Every row gives one point. To make a cloud, some directions were put in groups of two or more. Within a group, all points are equally far from the middle, so they leave a hole (a ring in 2 directions, a hollow ball in 3). The other directions are filled evenly. Then the cloud was stretched, turned, moved and blurred a little. How many holes are there, and how many directions does each take, smallest first?

Cloud (13 x 2):
1 6

-2 31

-19 55

42 -32

43 -47

58 -11

53 7

-8 -31

-48 52

-11 -20

26 -34

64 -49

-35 46
Holes: 0

Cloud, 20 rows:
-65 -47 6

-35 12 -43

-12 42 -7

-21 18 57

-34 6 61

29 27 -30

-66 8 13

-21 10 62

-46 -57 -26

-39 -19 64

29 -61 31

-32 33 34

14 10 -53

-12 40 -18

-33 11 58

15 12 55

-5 37 -27

38 26 10

10 -62 -45

-17 -59 51
Holes: 1 (3)

Cloud (27 x 4):
-14 4 -12 -47

46 59 31 -27

-10 71 29 -10

-23 -9 -35 30

-1 59 -80 -16

84 34 16 -8

8 47 34 -11

-67 74 -37 -5

66 -11 13 11

36 35 21 -63

-22 -27 -5 -47

-6 18 28 -77

-15 59 -1 33

16 -13 45 15

46 91 -39 18

26 19 68 -58

34 49 -30 -25

-11 -10 27 -64

-15 35 8 42

-2 -9 37 0

13 -10 -16 -3

65 -8 15 21

-60 53 -35 -53

52 -15 -17 -5

7 37 -40 -17

-28 35 -45 -37

25 40 3 25
Holes: 0

Cloud, 49 rows:
-14 -83 -46 -17 -29 -23

69 -28 -15 -6 -50 -32

-9 -3 -88 1 55 10

2 53 -58 -1 27 -38

-61 -53 -2 -43 -3 -3

35 -87 12 12 -3 -36

1 20 42 24 -51 -33

-6 9 20 -57 -27 -19

-45 29 -47 8 -47 36

42 10 -10 28 -7 -82

-7 -64 9 -7 -61 26

53 -5 24 -15 10 24

-46 -21 -4 -64 -11 23

6 -24 -1 -4 91 -49

10 -38 -65 31 -38 -25

-24 -22 -45 61 -19 10

-30 -20 15 16 84 -31

64 -12 1 -14 19 21

59 3 -12 36 -21 -68

20 30 37 24 33 23

11 -19 22 54 -18 -76

57 -1 22 -14 -62 -15

-2 -55 -28 43 43 21

67 -18 19 -30 0 -15

-10 -1 -23 -82 -14 -5

-20 38 27 39 -23 -31

23 -61 -58 -43 15 12

16 -27 -9 -39 11 -78

-32 23 21 0 -42 -32

-19 4 -34 -1 8 78

-38 -23 -34 37 22 49

-52 -7 -33 2 25 61

-58 30 -36 8 -35 16

-53 -54 8 -34 7 -32

-49 -37 -43 18 46 32

-8 49 -82 -10 -9 33

-34 1 -27 -57 -60 12

24 18 18 46 -72 6

-4 -53 -69 -15 -37 -31

56 -56 10 5 -13 -66

-19 -5 21 42 78 -31

66 39 -22 41 -17 -24

44 -16 10 -15 -3 47

27 20 -16 27 82 -46

-55 -61 -27 -24 50 4

-7 2 -2 42 84 -47

9 15 11 71 -9 31

14 -61 35 35 36 -3

-26 -19 48 -14 39 -10
Holes: 3 (2, 2, 2)

Cloud, 87 rows:
28 38 42 -39 31 87 -14 -7

25 18 54 -16 9 51 5 21

-38 -33 2 -24 -30 -4 23 45

-19 -10 13 4 -24 53 -7 -16

26 32 -34 -43 7 13 28 8

20 33 50 -16 7 91 -23 3

37 18 54 -11 9 38 7 2

-5 26 19 -8 -4 9 -55 -34

-36 14 -37 -15 -35 20 -30 -10

-27 20 33 32 -42 58 -4 8

0 27 -85 16 -15 -25 4 10

46 50 34 -15 39 58 5 -32

-38 15 -55 -54 9 34 -23 -20

4 21 13 -3 -45 68 -4 -25

70 11 -50 -23 11 39 -12 -45

-27 21 19 -25 7 40 -29 28

-14 22 -4 -49 5 12 -46 -4

20 52 -38 36 -13 33 14 -38

-26 40 61 -30 -67 82 -31 70

-1 66 -19 18 12 45 -45 -2

1 47 -9 2 -25 64 -69 -8

45 30 26 -24 -4 50 19 -53

7 10 -5 8 2 -13 -67 5

-3 16 35 -9 -19 39 25 16

-5 4 -24 -20 -59 -12 37 35

-32 17 54 -48 -30 34 -35 13

17 -18 -15 -40 -38 59 -32 -20

13 50 -70 -1 1 20 3 -32

-38 -15 -51 5 -16 44 -13 -17

83 11 -21 5 -43 39 51 36

-29 18 -20 -20 -33 20 -51 -31

10 -37 18 24 -40 17 33 33

-22 -31 33 -5 -42 43 -62 54

-33 24 -10 29 40 0 -4 4

-26 -17 31 19 -26 40 6 47

4 15 -9 -44 -6 29 -40 -25

12 -2 -9 -40 -20 -18 95 -14

-1 -12 -40 -8 -7 57 -25 41

-1 -18 -12 13 -38 36 -21 36

20 -32 17 -23 -55 34 -12 16

20 40 -75 24 6 46 -31 -12

29 -31 18 -8 -34 45 65 12

10 3 -48 -48 20 10 -10 8

-39 -3 -43 -7 -17 2 27 32

-40 6 26 -26 -75 4 -19 44

-32 38 19 -35 -26 1 -5 56

-28 0 83 20 -40 35 -1 59

-8 23 12 9 -2 18 -52 13

24 -24 -22 4 38 10 -13 8

-13 17 10 -51 1 14 24 -10

-57 -6 -21 3 -14 -20 -7 -3

-23 37 6 29 -7 82 -21 -2

87 -3 -3 2 3 5 65 -12

-28 -9 15 16 -52 59 22 32

-1 56 -16 -12 -54 22 18 17

-14 52 61 -45 6 49 -43 21

6 20 20 -55 52 45 -32 -25

20 26 2 -1 -47 33 42 -7

30 13 -6 19 -7 9 42 -6

24 59 -23 9 -42 61 17 -5

54 -12 -9 -12 -29 44 -18 -9

8 -56 -1 -38 -6 -9 -6 -5

37 51 2 -24 38 66 -5 7

-16 41 47 -42 14 51 2 -17

-16 28 -11 -31 0 10 42 19

40 9 59 -9 -38 49 1 11

49 -1 15 -6 35 41 -47 4

15 -15 33 -11 -13 20 -12 51

-63 35 -3 -47 -25 35 -16 72

-2 40 -12 39 36 44 23 -5

19 42 54 -26 1 52 -43 -8

-32 1 29 30 15 52 -43 -6

12 -36 48 -7 -8 -5 31 -2

-17 10 -20 -46 54 21 1 -55

-12 38 -23 -36 45 23 -68 -18

-16 -13 32 16 31 -19 -40 -52

-4 -47 -9 -10 28 -21 6 -13

-17 -3 -55 -7 6 -14 -9 35

-36 13 37 33 2 46 0 11

54 12 52 -39 -4 -37 -11 16

-5 83 25 -24 0 30 -27 -5

7 -21 19 -16 21 13 -14 -12

47 -9 -22 -34 2 25 -25 -47

27 36 34 -15 38 40 -21 -9

12 -5 21 23 1 19 -28 40

-5 90 3 -25 -35 61 -56 5

42 18 -22 -4 -12 39 -16 11
Holes: 0

Cloud, 92 rows:
3 15 -6 -27 32 -40 28 -3 4

-15 0 26 -37 -53 -20 -38 -9 47

-1 13 8 31 13 -17 2 -7 -9

-7 -2 -30 -2 -31 -47 -13 -13 -9

8 10 -18 15 36 -46 -11 -4 -20

13 6 -3 38 -1 12 10 33 -9

13 3 -21 6 58 -17 0 13 -35

-22 17 4 -1 9 -32 44 6 17

14 -2 4 -13 22 -59 67 -6 7

-13 -12 32 -24 20 -30 -1 -28 -20

18 13 9 -15 33 -26 30 -28 -5

9 12 -14 9 -63 -7 22 -8 37

29 -11 4 -48 -20 -7 22 8 42

28 -17 -6 10 -18 -43 -13 -27 12

24 31 5 -20 -25 28 67 8 15

-47 31 -9 -42 -28 -2 14 7 23

-43 36 34 -32 -33 -10 21 29 61

-13 22 -30 -34 -49 -66 42 -12 20

46 1 -1 -7 -45 16 -5 -15 25

47 9 -9 -1 -33 11 64 16 30

22 38 3 -48 33 -44 70 -6 -16

-25 40 2 -7 -7 0 4 36 5

72 7 -5 -9 1 -39 4 -38 -2

15 -10 -4 -10 18 -21 -23 -40 -2

17 17 -5 5 -5 -5 -14 37 -6

-3 10 26 30 -10 -6 33 5 26

36 -14 20 21 1 15 35 15 -19

43 -12 -7 -52 12 -7 48 -6 20

-20 33 -20 -25 -24 17 56 22 12

-5 -10 -15 -7 8 -61 37 -26 -16

-29 30 -15 -18 -3 12 35 33 56

-3 5 -18 -13 13 -32 22 -14 36

13 41 10 -11 4 -21 62 4 26

25 -22 -23 -23 -11 -9 28 0 9

-15 21 -7 -53 30 -23 50 28 4

-9 19 25 -20 39 -32 31 10 -21

8 -2 -32 14 -15 -22 -30 -29 -4

34 21 17 -49 20 -9 68 15 1

-6 -7 -8 -19 30 -67 -25 -16 -46

14 -38 -11 -11 -11 15 51 6 17

-8 -24 -3 -64 39 -47 51 -4 -5

-17 -16 0 -39 45 -60 -15 -16 -41

69 15 -4 -19 19 -5 53 -6 22

-10 10 -14 9 -47 -9 -57 -2 5

17 12 28 -29 13 -6 95 25 16

39 24 -24 -1 -10 -45 14 -35 14

-25 3 8 -6 43 -9 -33 26 0

-8 -22 4 0 -12 49 43 21 55

-3 -22 3 2 -5 -16 13 37 -13

-41 17 -17 19 -12 -9 42 51 3

26 -26 21 5 27 -10 18 23 5

15 -7 5 -10 50 -4 37 11 4

-22 4 1 24 5 19 -17 38 -1

-12 -6 18 -27 -22 -27 -23 -21 32

16 -40 3 33 -25 5 -12 -14 11

7 5 -13 -23 48 -27 24 -17 -3

-29 -15 9 -15 56 12 46 21 -4

-13 26 20 -25 -7 -18 27 13 68

-19 16 -15 14 5 2 47 20 43

34 6 5 29 -52 6 19 -13 23

-39 16 -11 5 -19 -11 -53 3 0

19 -36 0 -29 27 -9 16 9 1

18 -13 -1 16 13 -28 -5 30 -12

38 -26 37 -24 14 -26 10 -45 19

-3 3 -2 -25 -25 6 40 -9 -3

8 -28 -9 -44 -8 -10 34 -26 3

55 -4 11 -55 -22 5 32 -19 18

-19 42 -39 -22 -2 -69 34 4 6

-7 -14 7 2 -15 40 32 32 53

40 -4 -15 8 23 -24 -6 -51 -23

16 -28 17 -14 -20 -25 31 -12 -24

-30 -22 -14 16 -10 22 41 17 16

-34 13 -12 -14 -15 19 26 37 17

-15 -9 -16 -5 13 -61 41 -24 -23

10 9 -13 -22 48 -1 16 15 -5

13 6 20 -41 -34 -25 39 35 45

-9 4 31 -15 12 11 24 36 10

0 15 27 -17 -37 -9 2 -17 29

-26 1 0 -53 14 -24 25 39 35

8 -11 -17 -38 45 -36 4 10 -62

-3 37 -5 -1 -10 -56 -15 -2 14

15 -5 -22 26 4 15 -28 36 3

-31 8 -19 13 15 -1 48 41 -5

21 -1 -27 -19 62 -20 22 -17 -15

-3 -1 14 -6 -31 -14 -20 -7 -21

20 -13 -31 -4 -8 -25 29 19 25

-29 -13 5 45 13 -6 -5 7 -20

-23 16 11 -37 16 -55 -4 8 9

14 -3 14 1 19 -14 50 31 6

52 -17 -6 -35 17 -2 41 -8 29

15 0 14 -65 -24 -39 30 -30 22

19 2 29 -58 31 -23 52 14 -5
Holes: 1 (3)
